Rows are points. The points of each table are mixes of a few directions, plus a little noise. How many directions does each table use, and how many do they share? Where both have some left over, give the other angles between the two spaces (their principal angles), to ten degrees, smallest first.

First (5 x 3):
[[  9 -15  21]
 [-26  43 -60]
 [  5  -8  12]
 [ 11 -19  26]
 [  1  -1   1]]
Second (6 x 3):
[[ 33  15 -34]
 [-13  -6   6]
 [ 24  11 -39]
 [-19  -8  -6]
 [-26 -13  13]
 [  2   1  59]]
Directions: first 1, second 2, shared 0; angles 40

First (9 x 6):
[[ -7  13  -5   9   7  -2]
 [  6   6  11  -3  -6 -34]
 [ 14   6   6  11 -12 -25]
 [-13 -10  -3  -7   7  21]
 [ 25  17  -2  -3  -6 -15]
 [ 12   1   3  16 -13 -13]
 [ -8   7  -3   6   6   0]
 [-13 -24  -3 -11   4  34]
 [-17 -16  -5 -19  12  33]]
Second:
[[  0  -4  -2   4  -2   9]
 [  3 -26 -15  26 -11  60]
 [ -1  12   7 -12   5 -29]
 [ -1  13   8 -13   6 -31]
 [ -2  14   8 -14   6 -33]
 [  0   1   1  -1   1  -3]
 [  0  -1  -1   1   0   2]
 [  1  -6  -3   5  -2  13]
 [  1  -5  -3   5  -2  13]]
Directions: first 4, second 1, shared 1

First (8 x 9):
[[ 13  29  -1 -32 -14  21  26  15  16]
 [-19   2 -44  50  60 -11 -13  27 -52]
 [  5  12  -1 -13  -5   9  11   6   6]
 [-13 -25  -4  34  20 -19 -24 -10 -20]
 [  1  -1   3  -2  -3   0   0  -2   2]
 [  5  -9  19 -13 -22  -1  -1 -16  18]
 [  3 -23  28  -7 -27  -9 -11 -28  21]
 [  6  14   1 -16  -8  10  12   7   9]]
Second:
[[ -8 -23 -57 -34  -7   3 -29 -25  18]
 [ -1  10   3  15  13   0   7  14 -14]
 [  9   6  -6 -37 -24  13   7  -7  25]
 [  4   6  45  23  -1  -7  13   7  -8]
 [  1   9  53  47  14 -12  15  17 -25]
 [ -5   1   9  30  19  -8   0  10 -21]
 [ -2 -20   2  -6 -13  -7 -15 -21  12]
 [ 10  18   9 -22 -15  13  18   7  14]
 [ -9  -7 -58 -17  13   5 -18  -3  -1]]
Directions: first 2, second 3, shared 2

First (10 x 14):
[[  8   1  -2  -2 -10 -16  -1  46 -26  -1  -6  -8   5  -4]
 [ 27  -8  24  14 -13 -30   4  18  13 -24 -26 -20 -14  32]
 [-12 -25 -48 -35 -47  37 -37 -11   0  32 -60   1  13  29]
 [-19  -5  19  13  -5   1 -16  -8 -23  21  37  -6  -7  24]
 [-13  18 -21   2 -10  25  12 -30  38   1 -23   6  -6   3]
 [-10  16  -4   4  41  14  12 -17 -10   1  48  11   6 -35]
 [ 27 -21   5  -4  28   2  -5 -33  16 -21  -6  -8  -2  10]
 [-12 -16  19 -16 -11 -17  -9   9 -12  14  11  23  11 -21]
 [  5  21  -9  19  11   9  15  -1   8 -12   3 -15 -10   8]
 [ -1  19  17   4  15 -24  26  28  -4 -12  23  17   5 -46]]
Second:
[[ 40  -9  -5  19 -19  -8   5  18 -26  17  -6  17   3  19]
 [ -2  43 -24 -18   0  24 -55 -33  49  -6  16   4  42 -22]
 [ 29  23 -26 -11  -3  -2  10 -13  -4  -7 -30  26 -10  24]
 [ -8   2  18 -15   6 -23  -8  -5 -17  -6   8  -3 -13  23]
 [  6 -50  40  11  21 -45   9  12 -43  22  35 -23   4   4]
 [-36  -8  15   5  -8  35 -15   8  22 -11  15  -2  -2 -31]
 [-11  -1  -7   9  -6   6  29  14   3  -1 -21  -9 -14  -1]
 [-27  -5   6  19 -13   8   2  23  14   9   7 -30   8 -18]
 [  9   5 -16 -19  20   4  24 -25   2 -16 -24  20 -18   3]]
Directions: first 6, second 6, shared 2; angles 60, 70, 70, 80

First:
[[  3  18   2 -24  33 -32  -2   3  -2 -40   3   3   4   7  -7   4  12   8
    2  -9]
 [-19  26   9   4 -22   0  16  -1 -12   3  -8  -1  -5  -6  29  -8 -21  -9
    2   0]
 [-10 -24  -8   2 -25  27   1 -24  -9  30   8 -20  13  -6 -15  -8 -18  24
    8  -4]
 [-17  32  14  18 -26   2  21  13 -15   4 -17   5 -11  -6  41  -4 -20 -18
   -2   1]
 [  3   0   1  12  -7   6  -2   8   9  11  -4   9  -9  -1  11   1   2 -19
   -5  10]
 [ 19 -18  -2  18   7  10  -9  18  12   8  -3   9  -5   3  -7  10  17 -10
   -8   7]
 [  2 -15 -13 -30  19 -11 -17 -27  17  -5  20  -5   8   4 -29  -7   7  10
    5   2]
 [ 19 -18  -4   1  22  -2  -9  11   2 -11   2   0   6   5 -23  12  20  14
   -2  -6]]
Second (11 x 20):
[[ 21   5   5 -17  53 -34   0  25 -19 -60  -4  -1  14  11 -26  22  30  35
    1 -27]
 [ -9   0   2  16 -28  19   7  -2  -3  25  -5  -2  -4  -6  16  -5 -15  -9
   -1   6]
 [ -9  -1   0  12 -25  16   4  -5   2  24  -2  -1  -5  -5  13  -7 -14 -11
    0   8]
 [ -7  -2  -3   4 -17  11  -2 -11   9  21   3   1  -5  -3   8  -8 -10 -13
    0  10]
 [ -2  -1  -1   0  -4   3   0  -4   3   6   1   1  -2  -1   2  -3  -3  -4
    0   3]
 [ -1  -3  -5  -8   2  -2  -7 -11  13   5   7   2  -2   1  -3  -5   0  -8
    0   8]
 [ -3   0   0   4  -7   5   1  -2   1   7   0   0  -2  -2   4  -2  -4  -4
    0   3]
 [  5   6   9  14   4   0  14  25 -27 -17 -14  -5   7   0   2  14   4  21
    0 -19]
 [ 10   7  12  11  17  -8  16  33 -34 -33 -16  -6  11   3  -4  20  12  31
    1 -27]
 [ -1  -9 -18 -38  17 -16 -31 -41  50   9  28  10  -9   5 -17 -19   6 -29
    0  28]
 [ -5  -2  -2   2 -11   6  -2  -8   7  13   3   1  -4  -2   5  -6  -6  -9
    0   8]]
Directions: first 4, second 2, shared 2

First:
[[ -4  15  -6   0  -2  -3  20 -16  -9  -2   1  -8   3   1   7 -12   0  -7
    3  10 -11   1 -14  -5  -1   4   2   6  -3  23  10  -7]
 [ -7   6  -6 -10  27   7 -11  20  17   8 -14  13 -15   9 -12  10   2  -5
   -8  -7  -6  -4 -12   1  -1  -7  19  12  12 -22 -23   5]
 [-35  -7  17 -19  13  10 -48  41  10  32  19  12 -31  16 -18  -2  27  18
  -20 -32  10 -12   8 -24 -19 -13  27  14  24 -19 -17 -13]
 [ 11   7   2   6  10  -7  10 -30  -7   0   4  -8   3  -9  12 -15 -11  -1
    2  -2  -8  10   4   1   6   4 -15  -5 -23  16   0   1]
 [ 11  -2  12   5  38   3 -27 -16  12  17   6   8 -14  -8   1 -17 -10   8
  -15 -32   4  12  16   2   5  -8  -8  -7 -28 -17 -31  10]
 [  8 -13   2   5 -30  -7   8  -1 -11 -13   5  -8  15  -6   5   9  -2   4
   12  11   8  -1  13   5   1   7 -15 -11   0   7  21  -1]
 [-11   8  -3 -20   1 -19  18   3 -13   0   0 -11  -3   6   4  18   0  -1
   16  14 -26  -1   0 -10  -5  10  -4  11  14  23  15 -11]
 [  4  10   3   0   9 -10  12 -29 -12   4   8 -11   0  -6  13 -15  -7   1
    3  -2 -13   9   4  -6   2   5 -14  -2 -19  25   5  -5]
 [ 14 -20   3  10 -36  -8   8  -1 -11 -18   4  -8  21  -9   6  13  -4   5
   14  13  12   0  19  10   4   9 -22 -17  -2   3  23   3]
 [  9  -5 -26  22 -30  33  10  30  24 -28 -33  21  20   7 -17  12   5 -24
   -7  25  29 -15 -39  26   8 -10  31   1  24 -39  -4  17]]
Second, 10 rows:
[[  7  -8  18   1   4  -1 -12   9   4  -2  -9   8  16 -31  12 -14  -9  -7
   11 -14   1  25   9  -1  15  -1   0  17 -30   5 -31  10]
 [ -5 -11  25  -3  -2   4  -4  31   8  -3  -9   0  22 -40  12 -14  -2 -19
   21 -12   1  30   0  -8   9   8   3  22 -26  13 -30   7]
 [ -2   8 -17   1  -1   0   6 -15  -5   2   7  -3 -15  29 -10  12   5  10
  -13  10   0 -22  -4   4 -10  -3  -1 -15  23  -7  25  -7]
 [  7   8 -19   3   3  -4   0 -27  -7   2   6   2 -17  30  -8   9  -1  17
  -17   8   0 -22   3   8  -3 -10  -3 -17  16 -11  19  -4]
 [ 36   8 -13  11  19 -11 -29 -60 -11   2   0  24 -12  16   8  -6 -24  35
  -25 -12   2  -7  31  24  26 -30  -8 -11 -26 -23 -18  11]
 [  2  -2   4   0   1   0  -3   2   1   0  -2   2   3  -7   3  -4  -2  -1
    3  -3   0   6   2   0   4  -1   0   4  -7   1  -8   2]
 [-30 -11  21 -11 -15   9  20  59  12  -2  -4 -18  19 -31  -1  -3  17 -35
   29   3  -1  19 -23 -23 -16  26   8  18   7  23   0  -5]
 [-17  -5   9  -6  -9   6  13  32   6  -1  -1 -10   9 -14  -2   0  10 -19
   15   4   0   8 -14 -13 -11  14   4   8   8  12   3  -3]
 [ 14   7 -13   5   7  -5  -8 -31  -6   2   3   7 -12  21  -2   3  -7  19
  -16   0   0 -14  10  11   6 -13  -4 -12   1 -12   5   0]
 [-13   7 -16  -3  -7   3  16   1  -3   2   8 -12 -14  29 -15  15  13   2
   -7  16  -1 -24 -15  -3 -20   6   1 -15  35  -1  35 -11]]
Directions: first 5, second 2, shared 0; angles 30, 90

First, 9 rows:
[[  9  13   8 -19  20  -6  32  18   2 -13   1   6  49  29   3  -8  -3  22
   -9  -3   5   5  18  11  -6  -1   7   4   6 -22   1  -7]
 [  3  -8  -7  30   3  14 -10  -7   3   3   2  -2 -32   8  10  17  -5  -5
   -1  -5   5  -4 -20   4 -20  13   0  22  -2  -2   8  24]
 [ 15  -7  -5  42 -27  22 -16 -12   6   3  -8  -1 -18  31  15  11 -27 -23
    5  -1 -14  11 -19  -5 -27  16   0  13   8   3   5  16]
 [-13 -13 -12  23  25   7 -13  -7  -1   8   8  -4 -60 -22   3  24  17   5
   -5  -6  22 -19 -25  10  -9  10  -2  28 -15   1   9  29]
 [-16  11   6 -49  47 -24  31  22  -4  -7  10   3  27 -24 -12  -8  33  39
  -12  -2  23 -14  22  15  23 -14   3  -1 -10 -15  -2 -11]
 [ -3 -13  -9  29 -14  12 -27 -16   0   9  -1  -4 -48 -13   4  15  -2 -18
    5   0  -3  -4 -23  -6  -7   8  -5   9  -6  14   4  16]
 [  1   8   9 -26 -20 -11   2   2  -3  -1  -5   1  34  -6  -9 -21  -3  -5
    7   7 -16   9  21 -11  22 -14  -1 -31   7   8 -11 -28]
 [  3  10  10 -30 -28 -12   2   2  -3  -2  -7   1  43  -4 -10 -26  -7 -10
    8   9 -20  14  25 -15  25 -16  -2 -38   9  10 -13 -34]
 [  1   1   2  -1  -8   0  -2  -1   0   1  -2  -1   5   1  -1  -3  -3  -4
    3   2  -5   3   3  -4   2  -2  -1  -6   2   3  -1  -5]]
Second (9 x 32):
[[  1  -6   2  15   0 -13  -7 -12  -6  18  10 -12 -25 -30  18  -6   3   3
   -5  14  31   7  -9 -23  -5   3 -15  17   1   1   6  -4]
 [-11  -1   3 -11  12   5   5  12   1 -17  -4  18  16  25 -12  -4   3  -8
    0 -22 -24  -7   6  14   6  -8  22 -14  -5  -2  -6  -6]
 [-51 -25  12   6  54 -34  -7   3 -20 -16  30  33 -17 -18   6 -30  24 -26
   -2 -34  15  13 -23  -7   1  -8  53   3 -21 -28  14 -34]
 [ 10   3 -11   5  -2   5  -2 -11   1   7  -5   1 -20 -24  -1  21   8   2
   -7   6   8  13 -13   6 -15  -5 -10  14  -4 -10   8  20]
 [ 14  16 -12 -21 -11  30  11  12  14 -21 -23  11  29  34 -30  29  -4   1
    5 -10 -45  -4  10  41  -2  -6   8 -17   0  -5  -7  25]
 [ 22  -5   0   6  -5  14   1 -13   0  22 -15   2 -34 -15   8  11  11   5
  -26  -7   6  -8   2 -19 -12 -27 -25  12  -4  17  -8  15]
 [ -5  11   0  -8 -14  -3   2  14   6 -14   5 -14  40  26  -7  -8 -20   4
   25  16 -11  -3  11  14  15  27   5 -16  12  -1  -1  -9]
 [ 20   2   2   1 -16  12   2  -4   4  15 -11  -9  -6   5   6   2  -4   9
  -10   5  -1 -13  12 -14   0  -8 -24   1   6  21 -10   6]
 [ -1   5   4   8 -19 -15  -5   0   1   7  13 -31  17  -2  14 -16 -20  10
   19  34  21   1   5 -14  11  32 -16   0  15   7   3 -13]]
Directions: first 3, second 4, shared 0; angles 40, 70, 70
